Every row gives one point. The last column is the point's height on a tilted bowl or saddle (a function of degree 2), plus a little noise. Along how many of its main directions does it bend up, bend down or stay straight?

Points (18 x 4):
[[-19 -13  -5  -9]
 [ 16 -12 -47  30]
 [ -7  -8  -8 -11]
 [ 43   1  62  43]
 [ 16   8  39   9]
 [ 63   2   8  11]
 [-11 -35  38  20]
 [-14 -25  -4  -8]
 [ 14 -36  35  11]
 [  3 -56  28  28]
 [ 29  28 -59  79]
 [  7 -13  38   5]
 [-25  -4 -10  -3]
 [-28  -9  10   0]
 [-36  23 -26  34]
 [  5  -5   2 -17]
 [ 11  20 -11   1]
 [ -8   7  11  -6]]
Directions: 3 up, 0 down, 0 straight

Points, 27 rows:
[[-16 -13 -48  -4  13]
 [-23 -24 -17   4  15]
 [-11 -11  14 -44  19]
 [ 23 -32  -4  -9   3]
 [-34  29 -24  43  52]
 [-51  27 -39 -34  56]
 [ -2  -5   8 -31  10]
 [-11  40  17  28  29]
 [-34 -30 -16  18  27]
 [-10   4 -20  -3  10]
 [-14 -25  47  -2  15]
 [ 15   3  15  -3   5]
 [ 13 -69  12 -11  27]
 [-44 -11  36 -31  33]
 [ -4  -4 -27  -8   6]
 [  5  33 -16  40  33]
 [-18 -15 -64 -34  12]
 [-45  31 -24  10  47]
 [-23 -12  -6  26  20]
 [-41 -34 -11   1  28]
 [ 11  -7 -18  11   5]
 [-29   1  32  50  28]
 [-22 -16  24  12  13]
 [ 24 -46  -5  41  30]
 [-51  12  13 -18  37]
 [ 14  23 -31 -35  15]
 [ 13  -1  -3 -11   3]]
Directions: 3 up, 0 down, 1 straight

Points:
[[-25   9 -19  14 -44 -17  -3]
 [-18  39  -9  -6  -2 -34  42]
 [  0 -13 -33 -24  52  -2 -36]
 [ 11 -25  29 -71  -7 -10  31]
 [ 84  -1  -8  -3 -39  23  54]
 [ -9 -30  -3   3 -50 -56 -38]
 [-17  -7  17  34  27   6  32]
 [ 32  53  16  30 -17 -14  20]
 [ 29 -27  15  -1 -43  30  27]
 [  5  26 -40 -30 -38 -23   8]
 [ -3   7 -18 -10 -22 -16   4]
 [-62 -15  17 -15   1  -6  53]
 [  6 -21 -17  10  -4  29   4]
 [-28  -4  36 -55  13  21  -1]
 [-32 -27  22   0  17 -28   6]
 [-15   6 -31   0  32 -48  16]
 [-17   8  24  37 -43   2  -4]
 [-19  16 -34 -10  39 -13  13]
 [ 21 -63 -16  24 -49  -7  41]
 [ 12  -3  19   9  51 -32  14]
 [-43  49  17  32  40  12  59]
 [ 23  27  11   9 -11  28 -27]
 [ -8 -15 -65  34   0   9 -15]
 [  2   4  21 -32   1  10  -4]
 [-11  -8 -55  17 -11 -10 -17]
 [-16  29  17 -12 -22   6  -1]
 [ -2 -23  -4  -1  26  17  -6]
 [-14 -16   1  -8  -7  36   4]
 [-35  67  -6 -29  22   5  56]
 [ 26  30  23   8  22 -24  30]
 [-13 -46  21 -14  20 -21 -11]
 [-18  30   7   8  -9  23  -9]
 [-24 -41   0 -34 -11 -23  14]
 [ 18 -38 -19 -36 -38  56  44]
 [  8   2  21  -9   9  10 -10]
 [-34   0   6  -4   1  -5  24]
 [-47  44  10  27   1  25  26]
 [-38   3  11 -28  -3  33  15]
 [ 15 -14   2 -12 -41 -28   3]
 [ -9 -39   2  -2  11 -47 -18]
 [ -6  -8   0  27 -19  -8  14]
 [ -1 -22 -14  20 -12  39  10]
 [ 32   2  21 -55 -25  78 -36]
 [ -2  44 -17  -7  23   0  18]
 [  0  21  27  28   1   2   5]]
Directions: 3 up, 3 down, 0 straight

Points (70 x 9):
[[ 28  23  53 -31 -13   3 -61 -41 -10]
 [ 18   1   2  25 -52 -31  -6   3  20]
 [  9 -37   1  26   2  19 -15 -10  12]
 [-14   3 -12  -9 -22 -20   1   5   5]
 [-40  -7   2  36  11   1  50 -35  24]
 [ 16  15 -29 -35  16  17  28 -18  43]
 [-10 -27 -27 -31  27  32  35  10  47]
 [ 10   1  -2  17  -8  -5 -21   6   1]
 [-20 -11  21  35  24  22  43   6  34]
 [  6  33 -52 -18   9 -24   3  40  57]
 [ 39  28   7  58  63   1 -13  32  24]
 [-32 -38   5  -1  21  -1   0   4   8]
 [-27 -34 -19  -7 -21  -2  35 -12  -4]
 [ -1   1   5 -37 -31 -41 -16 -23  30]
 [ 67  36  62 -17  34   4   0   7 -44]
 [-16 -17  17 -60   7   0   0  34  26]
 [ 48  10  54  -9 -18 -21 -11 -12  -2]
 [ 21 -52 -35  14   8 -31 -16  -4  18]
 [  1   9 -29  -3  -6  -4   4   8  17]
 [-30  17  -1  22  -4  -2   9  20  -1]
 [ 56  30 -24 -34  43  12  19 -27  -4]
 [-16  15 -26 -54  27  18  68   7  96]
 [ 24 -36  60 -30  37 -23  26  26  17]
 [-13  26  34  28   0  24  -4 -15   5]
 [-29 -27 -12  34 -12 -39   2  11  -6]
 [-51 -17 -21   5   0 -20   8 -15  -9]
 [  8  12  -9  12  -3   5  28  24  22]
 [-11  -3  19 -21   8  -9  -4  12   6]
 [-32  39  -8   0  27 -11  -3  38  20]
 [-23 -18  61  -9  23  -6 -33 -61  38]
 [-41  26  -8   2  -9  18   5  79 -26]
 [-27   5  27 -26  27 -27  11   9  12]
 [-49   8 -12 -10   1 -14  23 -19  12]
 [ -9  10  56 -12  38 -17 -12 -20   6]
 [-29 -52  35  35 -15 -35  -1  57  12]
 [  4 -19 -26  11  -4 -26 -20 -18  13]
 [ 44  -3  22 -16  18  -1   2  31  15]
 [-34  44  23  25 -12 -12  33 -31  46]
 [  1   9 -40 -34 -19 -32  42 -29  42]
 [  0 -21 -43  27  17  17 -15  66  47]
 [  2  12 -10 -11 -53 -32  15  43  22]
 [-24 -40  -2   6 -14 -31 -43   0  15]
 [ 44  28  14  -6  -9 -43 -22  10  15]
 [-18  58  35  29 -25   0  10 -11   9]
 [ 24 -11  25  19   6  -4   0  -6   0]
 [-41  19 -25 -31  47 -24  35  12  45]
 [-25 -15   3 -35 -14 -43  -5   6   4]
 [-49 -21 -16 -18 -35   3  10  28 -32]
 [ 18  -3 -14  30  21  14   0  15  11]
 [ 26  49  28  20 -37  21   1 -26  -7]
 [  1   0 -28 -24 -32 -35 -12  20  28]
 [-12 -32 -19  58 -15   1  17 -26   4]
 [ -5   9  23  23   2  20  24 -20  16]
 [ 55  -4 -43  33 -21 -18 -11   8  23]
 [-16 -21   8 -13 -21  36   8   9   1]
 [-11 -28   3  35  21 -18  -4  37  25]
 [ 25 -22  -5  10 -36 -44  -3  -4  32]
 [-26  -3   8  14 -32  21 -22  10 -30]
 [-44 -36  -5  56  -9 -24   6  -7   0]
 [ 37  37  21 -25 -41 -11 -16 -22  13]
 [-45 -42  12 -16 -27 -22  -2  13 -27]
 [-34   0 -20   5  12 -15  -9  14   3]
 [ 27  23 -36  18  39 -30 -20 -30 -13]
 [-30  44   8  33 -36 -38 -44 -18 -17]
 [ 41   0   9  36  -1   0   6  19   6]
 [  2  28   2   6  -9 -44   5 -37  17]
 [ 16   6  68   0  21  -6 -29  20 -11]
 [ 53   0  31  23  -7  12  26 -16 -13]
 [ 45  -2 -56 -31  25 -10  17  20  57]
 [ 84  -9 -23  -2 -26 -19  16 -25  11]]
Directions: 4 up, 2 down, 2 straight

Points (76 x 9):
[[-27   0  33  47 -11 -24  21  32  -9]
 [ 15  17  14   3 -41 -49 -61 -28 -59]
 [ 37 -35 -48 -39  -8  -8 -33  10 -56]
 [ -5  -9 -27 -66 -18  29 -33  10 -31]
 [ 34  -8  -9 -23  83 -17 -58 -18 -15]
 [ 37 -11  16  52   0  25 -27  13 -30]
 [ 10  34  14   8  43 -27  34  24   6]
 [-17 -46  33 -10   3  -2  -7  25 -35]
 [  5  -8 -35  27 -13  -2   5   2  -9]
 [ 14  30 -17  34 -21  25  44  -4  -9]
 [ 29 -23 -33  39  23   8 -24  -7 -32]
 [-26  18  30 -38 -47  99 -12   2 -87]
 [-15  -8  38 -15  10   5 -27  -6 -21]
 [-24  35 -12  17 -33 -39   7  -7 -10]
 [  9 -34  16   5  32  -2 -28   4 -20]
 [ -2  44  -5  23 -20 -34  25 -25 -12]
 [-23 -11  27 -40  40  39   6  -6 -34]
 [ 16 -29   3  -1   6  40  17  22 -22]
 [-26 -16  -5  -7  20 -24 -14 -27 -12]
 [-16   5 -31  24  45  22  -4  -6 -18]
 [ 36  40 -53  -9  12   4  10 -15 -21]
 [-47  10 -14 -18 -33 -45 -37  16 -30]
 [-14 -17 -15  31  -7 -68  21 -13  -4]
 [-37  25   0  -3   1  -4  17   2   2]
 [  0  -4 -15 -10  19   9  33  22  -6]
 [ 14  19 -30  20  -1   7 -18  16 -20]
 [ 21 -20 -21  15  -8 -10 -25   8 -25]
 [ 24  -8  42 -25  25 -32 -40  47  -2]
 [  2 -33 -13  -9 -14 -13  -5  24 -19]
 [ 27  47 -11 -24  23 -12 -27 -12  13]
 [ -1  51  -1  58   1 -54  33 -23 -22]
 [-34 -12  13   6  11  10  10  20 -13]
 [ -9  16 -36 -27 -16  12  25  18  -3]
 [ 29  10  22  20  48  40 -39  -2 -13]
 [ 10  11   9  11 -25 -13  27  11  -2]
 [ 52 -31 -46  10 -14  32 -30   3 -74]
 [-14 -49  15  -5  32 -54 -25 -16 -35]
 [-21  26 -26  23 -18  -8   5  -9  -3]
 [ 64 -30   3  30  36  -7 -49 -34 -37]
 [-29   5   3 -29  -9 -18  31 -43  -5]
 [ -1 -57  31   2  26  -5  53 -14 -28]
 [  7 -57  19  33 -12  -9 -11  28 -28]
 [ 18   3   4 -35   7 -34  15   6   3]
 [  8  10 -19   4 -17  49   5  -6 -20]
 [ 16   7  59 -18   4  10  16 -11 -11]
 [-33  46 -14  17   9 -29  -3   4  -4]
 [-11  13  -9  22  10 -38  -1   0   1]
 [ 25 -17  21  10  -1  -2  -8  -2  -8]
 [ 44 -22  -4  -2  51 -27  41 -30 -26]
 [-43 -60 -21  30 -14 -23 -18   2 -19]
 [ -6   0  50  -3  22 -23 -13  10  -8]
 [ 28 -15  12  -3 -54 -19 -54 -10 -59]
 [-10  43  21 -28  13 -57 -24 -38 -11]
 [-42 -13  10  24 -18  -6  -5   3 -10]
 [ -8 -32  22   6  23   4  34 -10  -9]
 [-15 -49  30  18  49  -5 -35   3 -41]
 [ 33 -35 -16 -14  15   8  -7   4 -25]
 [-23  11  26 -30 -10   5 -16  13 -11]
 [ 26 -44  15 -24 -13  16 -26 -19 -35]
 [ -3 -29 -38  23 -11   2 -36  15 -45]
 [ 28 -45 -32 -32 -41  -7  19  13 -31]
 [-24  58  -2  32  -2  27  29  18 -13]
 [ 26   8 -12  17 -24  25   5  28 -22]
 [ 40 -26  30  -6  20  15 -12  29 -14]
 [  3 -24  29  14  17 -12  63   9 -12]
 [ -1  52 -10  -9   4  27  -4 -12  -4]
 [-47  40  16  19   6  43  28 -19 -22]
 [ 40   8 -11   8   0 -33  10 -55 -23]
 [ 25 -10   2  59 -17 -16  -3  15 -15]
 [  8  36 -60 -18   5  -9 -14  40 -25]
 [-27   6  -8  47  16  -8 -26 -14 -12]
 [ 26   0  29  17 -20 -20 -23   8 -19]
 [ 30  65 -23  -3  23 -32   6  19   4]
 [ 10 -10  -9  10 -30   0  48  -6   2]
 [ 10  47  70   8  12  11 -17 -25 -24]
 [ 40  30  26  26  -9  -4 -31   9 -17]]
Directions: 1 up, 6 down, 1 straight

Points, 78 rows:
[[ 26  55 -23 -58 -19 -11  15  -7   2]
 [  6   4 -10  -2  41   9  -3 -23   8]
 [-22   7  -1 -28 -26  23   1 -13  17]
 [ -6 -31 -33 -17  56  13 -38  33   6]
 [-36   3  -2  21 -32  20 -48   5  45]
 [ 39 -10   1 -25 -21  17 -17  -3  15]
 [ 40  -6  -8 -39 -24   3  11  39   8]
 [ 33 -27  14   8   6   7  42 -48  28]
 [-16 -18   0 -37  40 -14  39 -11   0]
 [-15 -56 -30  19 -60 -16  -5  31  34]
 [ -6 -63 -32 -12  52 -20  17  -2  13]
 [-14  10  -4  18  21 -23  11  -8   9]
 [  7 -30  52 -22   8   3 -38  33  23]
 [-44 -28  16  19   4   9   0  55  20]
 [  6  23   5 -14 -33 -45  -4  20  15]
 [ 15   5  -3  14 -18 -23   5 -23  13]
 [ 19 -19  25 -30 -35  28  -8 -34  36]
 [ 43  13  -2  -8   5 -54  29   8  11]
 [ -5  49  23   4 -39  27  18   2  41]
 [  9  25  11  16 -26  -2  29  37  22]
 [ 20   1  -4 -12  10 -47 -25  16   2]
 [ 58  -1   9  10  15  32   6 -25  30]
 [ -2  14  -2   4  -1 -35 -40 -32  22]
 [-27  -5  11 -54   8  -3  -5 -14   1]
 [ 63  13 -62 -21 -51 -16  34 -10  41]
 [-24 -30  47   9 -54  17  29  -7  55]
 [-27   3 -31  22 -11 -18  31  29  20]
 [-15   1  14 -11  11   3  13  47   2]
 [-35  19  -1  18   8 -29  26 -17  24]
 [-13  38 -14 -37 -20 -31  20  49  21]
 [-45  -3  34 -19  -6   6 -24  -9  25]
 [-26  -9  30 -44 -24  22   0   7  23]
 [ 15  24   3  -3  44 -32   5  21   1]
 [ 51 -10  30 -16  35 -31  34  42  12]
 [ 21  44  11   2  -4  31 -12   8  19]
 [  8  -2  -4 -27  12 -22  29 -19  -6]
 [-28  23  54  24  29 -24   6  22  31]
 [ 23  34 -25 -31   0  27  14 -20   8]
 [ 10  15 -19 -22   4  21   8  86  15]
 [-34  41 -40 -19  -1  20  38 -42  42]
 [  9  46  38  -5 -13 -33  -4  26  15]
 [ 37  -4 -37  54  38  34  15 -55  77]
 [-19   1  -6  12  11 -36 -13 -21  13]
 [-16 -45 -10  67  -1  35 -11 -22  40]
 [  4  -6  26 -12 -28  18 -26  14  24]
 [ 35  45  -3   0 -14  43  10   5  24]
 [ -4 -30 -21 -37  53  -5  16 -23   4]
 [-78  22 -18   9  12 -59  -9 -11  60]
 [-37 -12 -39 -54  -2   3 -37  27  10]
 [ 13 -17  21  17 -19   9 -18 -17  24]
 [ 37  22  19 -24 -56   0  -5   7  30]
 [ 36  14  -9  -6  -1 -29  -2 -28   6]
 [-54  -9  14   2 -11  46  53  -9  39]
 [ -2 -10 -25 -32  -3 -15  25 -16  -4]
 [ 66  52 -32 -35 -16   9  20   8  10]
 [-18  27 -25   3 -44  22   0 -17  37]
 [  2  27 -28   5  -5 -11  11  21   6]
 [-14  26 -65   3  -1  49  37 -15  41]
 [ -9 -13  -8   5  15 -31  64  16  20]
 [-43  43  -6  28   3  16   0  -2  44]
 [ -3 -28   6   5   8  30 -22  45  10]
 [ -1 -14  -5  22 -11  -6 -31 -35  24]
 [-20 -11  14  19 -27  -2 -12  27  21]
 [  7  -8  -8 -33 -29  55   3 -27  36]
 [  9  41  19 -70  21  20 -17 -23   8]
 [-52  36  -8  -2  27 -34   1  24  33]
 [  9  -7  11  14  11  35   0 -33  24]
 [  8  12  25  45   5  13 -15  21  27]
 [ -7  18  24  35  17   8 -14 -19  28]
 [-19 -32  -6 -26  22 -35  34   7   3]
 [ 35 -13   5  58  18   0 -24   5  38]
 [-19  45  17 -24 -15  -1  -7   5  17]
 [ -2 -29  -3   8   9   2  10 -16   2]
 [ 11  -4   6 -18 -17  25 -16  19  10]
 [-22  -1 -20  11 -52 -17 -56   3  41]
 [ 50  23  40 -18  15  38  -8  -7  18]
 [ 33  -3 -55  21  -7   3  21  10  17]
 [ 34 -28   1  -3  37  -9  15  58  10]]
Directions: 7 up, 0 down, 1 straight
